Rows are points. To make a cloud, some directions were put in groups of two or more. Within a group, all points are equally far from the middle, so they leave a hole (a ring in 2 directions, a hollow ball in 3). The other directions are filled evenly. Then the cloud was stretched, turned, moved and blurred a little. Count the holes, and give their numbers of directions, smallest first.

Cloud (15 x 2):
[[-11  49]
 [ -9 -16]
 [ 49  29]
 [ 19 -52]
 [-33   8]
 [ -2  20]
 [ 39  -2]
 [-20  14]
 [ 45 -35]
 [ 12 -50]
 [ -9 -55]
 [ 40 -32]
 [-45 -16]
 [ -3 -48]
 [-45 -36]]
Holes: 0

Cloud, 13 rows:
[[ 37  -8]
 [-30 -41]
 [-41 -31]
 [ 36 -13]
 [-38 -33]
 [-45  17]
 [  8  37]
 [-24  35]
 [-21  37]
 [-27 -43]
 [-33 -39]
 [-12 -48]
 [-19 -45]]
Holes: 1 (2)

Cloud (20 x 3):
[[  1  11  29]
 [-37 -43  17]
 [-72  -6   2]
 [ 38  -1  25]
 [ 29 -29  -9]
 [-54  31 -34]
 [ 59 -25  34]
 [-31  25  23]
 [-19  10 -11]
 [ 44 -41  31]
 [-49 -10  -4]
 [-47  24  -2]
 [ -4 -21 -42]
 [ -7  -8  30]
 [-28 -71   1]
 [-25 -23  33]
 [ 57  42  26]
 [ -8  21  57]
 [  1 -37 -15]
 [-77   2 -12]]
Holes: 0

Cloud:
[[ -2  49  13]
 [-45  34 -29]
 [-42  40 -23]
 [ -7   1  44]
 [ -9  67   0]
 [-13 -13  52]
 [ 21 -23 -39]
 [ 35  13  17]
 [ 40  15 -55]
 [ 16 -58 -13]
 [ 30 -33  36]
 [ 22 -54  -9]
 [ 48  15  -6]
 [-39  38 -47]
 [ 35 -37  -7]
 [ 42  11   8]
 [  6 -58 -19]
 [  8 -42 -31]
 [ 50  27 -11]
 [-48   9  13]]
Holes: 1 (2)

Cloud:
[[  3  19  54 -26]
 [-25  70   9   9]
 [ -9   0 -71   3]
 [ 30  34   4 -39]
 [  5  -6  55  -9]
 [-27  38 -63  -2]
 [-14 -20  34  26]
 [ 11  30  10  41]
 [-37  36  30 -45]
 [  5 -24  45 -11]
 [-21 -25  24  26]
 [-30  69 -19   4]
 [  8  20  48 -34]
 [-42  13 -39  18]
 [  4  -7 -41  35]
 [-23  46  51 -15]
 [  2  25  51 -33]
 [-16  48 -65 -20]
 [-44  -1 -24  21]
 [-11  36   6 -63]
 [-35  12 -49  18]
 [-13  20 -53 -53]
 [-40  -2  -5 -56]
 [-24  25  -4 -65]
 [ -8  30  60 -15]
 [-38 -30  -4 -40]
 [-39 -17  -6  25]
 [  2  12  23  43]
 [ -6  -3  43  29]
 [-46  -6   0 -48]
 [ 16  69 -33 -18]]
Holes: 2 (2, 2)

Cloud:
[[ 22  13  18 -48]
 [-17  -5  48  29]
 [-30  13  49 -49]
 [-41 -16 -45 -58]
 [-15  38 -50 -40]
 [-12 -30  42   8]
 [ 32  -7  35 -10]
 [ 17 -28  27  -1]
 [-35 -13  18 -57]
 [-22  65  23 -10]
 [ 12 -27  34   2]
 [ 11  25 -46   8]
 [-18 -21  49  17]
 [  5 -32 -49  -4]
 [ 24  23  63  -9]
 [-53  50  15 -19]
 [-35 -47 -30 -32]
 [  4 -22 -57   2]
 [-31  58  40 -17]
 [ 17   0 -53  -1]
 [  7 -22  44   8]
 [  1  27 -46 -47]
 [-73  10 -30   0]
 [-39  59   7 -18]
 [ -5  13 -32 -61]
 [  5 -34 -45  -5]]
Holes: 2 (2, 2)
